Rows are points. A path goes straight from each point to the next, and from the last back to the first. The post is the endless flat space through its rows: a point in 2 columns, a line in 3, a plane in 4, and so on, so that a path can go around it. How many times does the path go around the post? Going back the other way cancels.

Post (1 x 2)
[[  3 -21]]
Path (7 x 2)
[[ 62 -52]
 [ 45 -17]
 [ 22  18]
 [-23   7]
 [-61  -7]
 [-12  30]
 [ 30   9]]
Times around: 0

Post (2 x 3)
[[-15 -20  45]
 [  7 -23 -52]]
Path (13 x 3)
[[ 10 -30  20]
 [ 19   2  23]
 [-33  45 -25]
 [-20   1 -30]
 [  5  45 -33]
 [ 46 -25  18]
 [ -2 -40  26]
 [-16 -60 -16]
 [-59 -10  10]
 [-33  34  45]
 [-54   7  22]
 [-60 -58   3]
 [ -9 -47  -7]]
Times around: 0

Post (5 x 6)
[[ 14 -24   0  13  31 -62]
 [ -3 -26 -32   4  55  81]
 [-11   9 -32  39 -47 -42]
 [ 29  20  39 -17 -33  -6]
 [-15   3 -47 -29 -64  23]]
Path (22 x 6)
[[-36 -26  16  13 -33  29]
 [-18   1  -3 -29 -45 -27]
 [-31   4 -40 -23  79  17]
 [ 10  21 -22   5  50 -19]
 [-28  13 -28  17 -33 -28]
 [-29 -15 -14 -44  -3  47]
 [-64  16 -39 -41 -10  11]
 [  3  57 -43  14  -2  -6]
 [ 54  22 -46   8   4  76]
 [-11 -37 -76  56 -19  20]
 [ 16 -12  -2  14 -43   4]
 [ 47 -51 -46  -9  16 -44]
 [ 60  10 -28 -26  26 -38]
 [ 22  31  18 -38  24  -5]
 [  9  21  47  22 -16 -22]
 [-13   7  40  18 -33  23]
 [  9 -19 -10  87 -21  -5]
 [ 57 -15 -12 -14 -24  14]
 [ 12  13 -49 -25 -48  51]
 [ 41 -52 -26  25   7   2]
 [ -3 -32 -14   7 -24  29]
 [  6 -44 -32  32  16  10]]
Times around: 0

Post (7 x 8)
[[ 14 -29   4  25  41  18 -31  30]
 [ 29 -50 -12   2 -81  54  23  12]
 [ 38  21  40 -31 -77 -10  12  -2]
 [ -3 -54 -41  -4  59  34   6  -5]
 [ 10  18  -8  74  15 -74 -25   4]
 [ 38   0  50  11  10 -10  -7 -57]
 [ -8 -35 -16  47  67  25  35  14]]
Path (13 x 8)
[[ 25 -41 -24  13  -9  -6  28 -22]
 [ 72 -61  -3  13  13  49  27  28]
 [ 26 -56  -7   0   3 -35 -17  -6]
 [-14 -74  -8  74  16  14  30   7]
 [-36  11  10  17  -6 -12 -16   9]
 [-41 -27  18  -8  26  22  26  -6]
 [-20 -40  -4  17  45  13  -9  -1]
 [-21 -32  21  53  42  41 -26 -23]
 [ 22   5  -5   9  16  14 -25 -38]
 [ 27  -7 -27  23  35  44 -75   1]
 [  9 -39   2  35  10  60 -34  41]
 [-19 -36 -36   1 -69  -1 -23  14]
 [ -2 -47  15   4  31   4  53  35]]
Times around: 0

Post (8 x 9)
[[ 11  -4  40  14  25  32 -58  41 -62]
 [ -2  48  74  25   8  -1 -45   1   5]
 [ 10 -23 -22 -48  57   7   9   4 -26]
 [ 59 -46 -17 -15 -39 -21  14 -35   1]
 [ 21 -55   4 -32 -53 -55  -7   6  16]
 [  7  18  -7  17  53  34   7   0  66]
 [ -3 -27 -50  -8  28   0  47 -27  20]
 [ 15  53  -6  20 -13  13 -25  18  37]]
Path (26 x 9)
[[ 30  22  25  46  39  67 -19  48   0]
 [ 31  18  48  38  11   6 -24  -9 -18]
 [  2  13 -29  27  14 -14   0 -13  11]
 [ -6   0  24   5  16   5 -24 -44 -29]
 [ 16  27   5  18   0  20  10 -40  49]
 [ 29  68  21 -36 -30 -25  39 -51   7]
 [ 33  -6  49  11 -69 -78  38 -90 -15]
 [ 50  40 -28  -9 -31  47  -2  31   9]
 [-29   3  48  -4  53  59 -30 -13   8]
 [-29   8  -3  15  21   8 -60   3 -29]
 [-36 -20   0  -2  37 -40 -10   0 -25]
 [ -7  22   9  13  26 -18 -49  52  -2]
 [ 12 -28  -8  28  24  16 -23 -18  31]
 [ 11  34  -7  23 -12  35  -8 -53 -16]
 [ 19 -21  60  30  13  65  -3 -14  42]
 [-40  -1 -44 -32  -1 -27  12  58  35]
 [ -5  19  24  35  42   9  -6   6  -6]
 [ 11  27 -95  -6  41  30   8  31  33]
 [-83 -51  35 -43  57 -44 -48  37  21]
 [-42  12  28   1 -10  17 -40  26  21]
 [-11 -24   6  -7 -41 -34  15  -1  14]
 [ 75  49 -16  17 -58 -27  35 -21  -1]
 [ 36 -38 -52 -38 -28 -50   2  19 -21]
 [ 42 -55  54  60  19  19 -40 -34   1]
 [-15   7  27  14 -18  -2   7 -64  16]
 [  8   3 -36  15   1  52  32 -34  12]]
Times around: 3
